Each point is reached from the start by the listed moves, each made once or not at all, plus a little noise. Is the number of moves made odd or even? Then give how often each move was made.
(in the rows, 128 means zero)

Moves:
(1): [166 133 142 149]
(2): [117 190 121 143]
Start: [154 106 136 136]
Points:
[182 170 143 169] -> even (1, 1)
[155 102 139 139] -> even (0, 0)
[146 165 130 153] -> odd (0, 1)

Moves:
(1): [153 133 124 144 152 132 124 112 112]
(2): [118 165 125 130 138 113 143 128 111]
(3): [134 139 148 123 140 124 124 147  95]
(4): [118 121 146 146 149 136 139 135 139]
(5): [112 116 120 128 151 119 119 129 116]
(6): [118 126 124 113 145 155 118 115 138]
Start: [144 147 114 130 154 111 142 156 122]
Points:
[114 125 125 150 197 115 144 161 121] -> even (0, 0, 0, 1, 1, 0)
[138 196 130 128 173  94 150 173  71] -> even (0, 1, 1, 0, 0, 0)
[135 180 120 152 225 134 155 131 107] -> even (1, 1, 0, 1, 0, 1)
[138 138 129 146 249 134 125 150  83] -> odd (1, 0, 1, 1, 1, 1)

Moves:
(1): [158 146 110 122 137 114 126 136 149 121 129]
(2): [125 161 142 108 120 118 128 115 112 124  98]
(3): [137 136 165 136 121 128 119 135 133 107 153]
(4): [126 149 118 156 101 126 129 123 130 136 117]
(5): [131 137 118 154 159 137 139 154 130 134 119]
(6): [138 134 117 158 124 148 115 103 108 111 127]
(7): [132 131 131 129 116 150 148 132 124 122 111]
(8): [123 134 127 108 116 133 124 139 117 127 136]
(9): [123 127 135 127 122 146 105 132 148 115 106]
(10): [149 117 150 124 118 140 115 147 144 163 120]
(11): [109 136 132 137 143 152 130 119 144 133 158]
Start: [124 129 130 121 136 131 150 121 129 133 103]
Points:
[176 200 136 145 114 166 141 160 167 156   7] -> odd (1, 1, 0, 1, 1, 0, 1, 0, 1, 1, 0)
[174 213 175 131 107 144 114 176 168 135  53] -> even (1, 1, 1, 1, 1, 0, 0, 1, 1, 1, 0)
[117 173 104 211 152 181 150 107 129 134 108] -> even (0, 0, 0, 1, 1, 1, 0, 0, 0, 0, 1)

Moves:
(1): [149 118 117 128 120 131 131 122 123 119 133 129 122 136 120 119 117 130
 132 116 119 126 125]
(2): [144 168 130 151 136 147 108 118 138 118 120 135 106 144 135 115 138 139
 118 134 106 120 121]
(3): [147 139 188 128 109 124 145 137 144 150 112 119 119 116 134 132 134 141
 127 125 128 133 143]
(4): [130 120 142 157 139 121 136 123 144 129 153 137 103 124 128 123 136 122
 124 111 144 138 122]
(5): [151 127 121 127 161 118 121 123 124 132 123 124 134 134 128 115 119 133
 136 126 124 134 127]
(6): [132 120 131 141 139 159 123 123 122 124 122 123 118 123 124 132 118 105
 130 123 129 141 125]
(7): [130 146 110 106 130 138 160 142 150 156 119 136 107 117 132 121 113 118
 111 129 132 126 117]
(8): [146 130 119 135 126 113 120 171 137 133 129 105 145 110 124 129 145 138
 154 135 133 135 127]
(9): [134 126 124 121 126 136 121 116 150 121 141 130 127 122 116 127 134 132
 139 130 116 130 118]
(10): [132 121 114 126 121 144 113 124 119 162 137 117 132 146 125 137 125 154
 114 125 148 138 152]
(11): [145 142 138 107 133 134 138 140 127 128 152 136 134 113 119 117 137 136
 117 111 108 115 138]
(12): [135 119 135 118 120 120 112 144 133 140 128 176 129 128 155 137 124 122
 133 126 117 125 134]
(13): [142 142 132 153 128 133 138 134 150 128 109 134 153 129 147 122 116 114
 119 140 135 117 129]
(14): [118 124 134 124 117 130 135 142 142 121 129 123 130 172 112 124 126 123
 128 136 103 133 143]
(15): [131 134 115 102 131 129 124 123 137 125 134 115 131 125 184 122 123 137
 131 120 123 126 140]
(16): [141 152 120 149 134 117 134 117 131 131 126 132 122 141 134 171 132 124
 130 136 124 135 129]
(17): [143 128 137 117 136 126 140 125 125 127 119 123 131 141 127 127 156 122
 148 116 137 116 128]
(18): [130 119 135 125 144 141 135 134 123 116 152 130 127 133 143 120 130 147
 119 144 129 142 112]
(19): [116 129 125 137 115 136 132 116 132 137 133 136 127 133 124 122 116 134
 166 120 127 130 134]
(20): [124 121 143 139 110 127 131 110 126 121 147 133 113 124 130 123 137 108
 135 159 125 131 144]
Start: [134 164 105 121 135 105 123 130 138 140 140 132 132 123 130 133 151 128
 145 113 132 136 117]
Points:
[183 150 118 102 154 159 134 192 137 154 183  90 153 166 106 125 194 157
 158 108 123 163 145] -> odd (0, 0, 0, 0, 0, 1, 0, 1, 0, 1, 1, 0, 0, 1, 0, 0, 1, 1, 0, 0)
[238 171 143  95 150 130 168 160 176 218 117 165 134 152 189 112 135 157
 130 108 150 141 131] -> odd (1, 0, 1, 0, 1, 0, 1, 0, 0, 1, 0, 1, 1, 0, 0, 0, 1, 1, 0, 0)
[233 186 111 132 197 155 131 154 175 112 201 112 106 175 162  61 175 159
 214  69  77 158 124] -> even (1, 1, 0, 1, 1, 1, 0, 1, 0, 0, 1, 0, 0, 1, 1, 0, 1, 1, 1, 0)
[249 183 175 130 164 118 136 166 226 175 160 150 147  84 204 102 174 128
 234  58 118 142 144] -> even (0, 0, 1, 1, 1, 1, 0, 1, 1, 0, 1, 1, 1, 0, 1, 0, 1, 0, 1, 0)
[201 179 134 200 124 140 144 135 220 104 198 136 110 184 128  75 195 129
 219 148  97 147 112] -> odd (1, 1, 0, 1, 0, 0, 0, 1, 1, 0, 0, 0, 1, 1, 0, 0, 1, 1, 1, 1)
[183 206 122 166 159  91  99 105 190 134 176 183  77 189 212 139 162 111
 156 134  73 155 152] -> even (0, 1, 0, 1, 1, 0, 0, 0, 0, 0, 0, 1, 0, 1, 1, 1, 0, 0, 0, 1)
[207 214 140  78 118 151 203 136 189 176 137 123  95 163 159 141 144 116
 186  65  83 138 160] -> even (1, 0, 1, 0, 0, 1, 1, 0, 0, 0, 1, 0, 0, 1, 1, 1, 1, 0, 1, 0)
[187 150 127 156 166  68 132 140 153 141 169 116 118 114 126 111 204 111
 203 121 153 149 125] -> odd (0, 0, 0, 1, 1, 0, 0, 1, 0, 0, 0, 0, 0, 0, 0, 0, 1, 0, 0, 1)
[204 238 144 138 130 116 203 195 208 194 148 135 142  91 162 143 149 155
 163 127 122 144 123] -> even (0, 0, 1, 0, 0, 0, 1, 1, 0, 0, 1, 0, 1, 0, 0, 1, 0, 1, 1, 0)
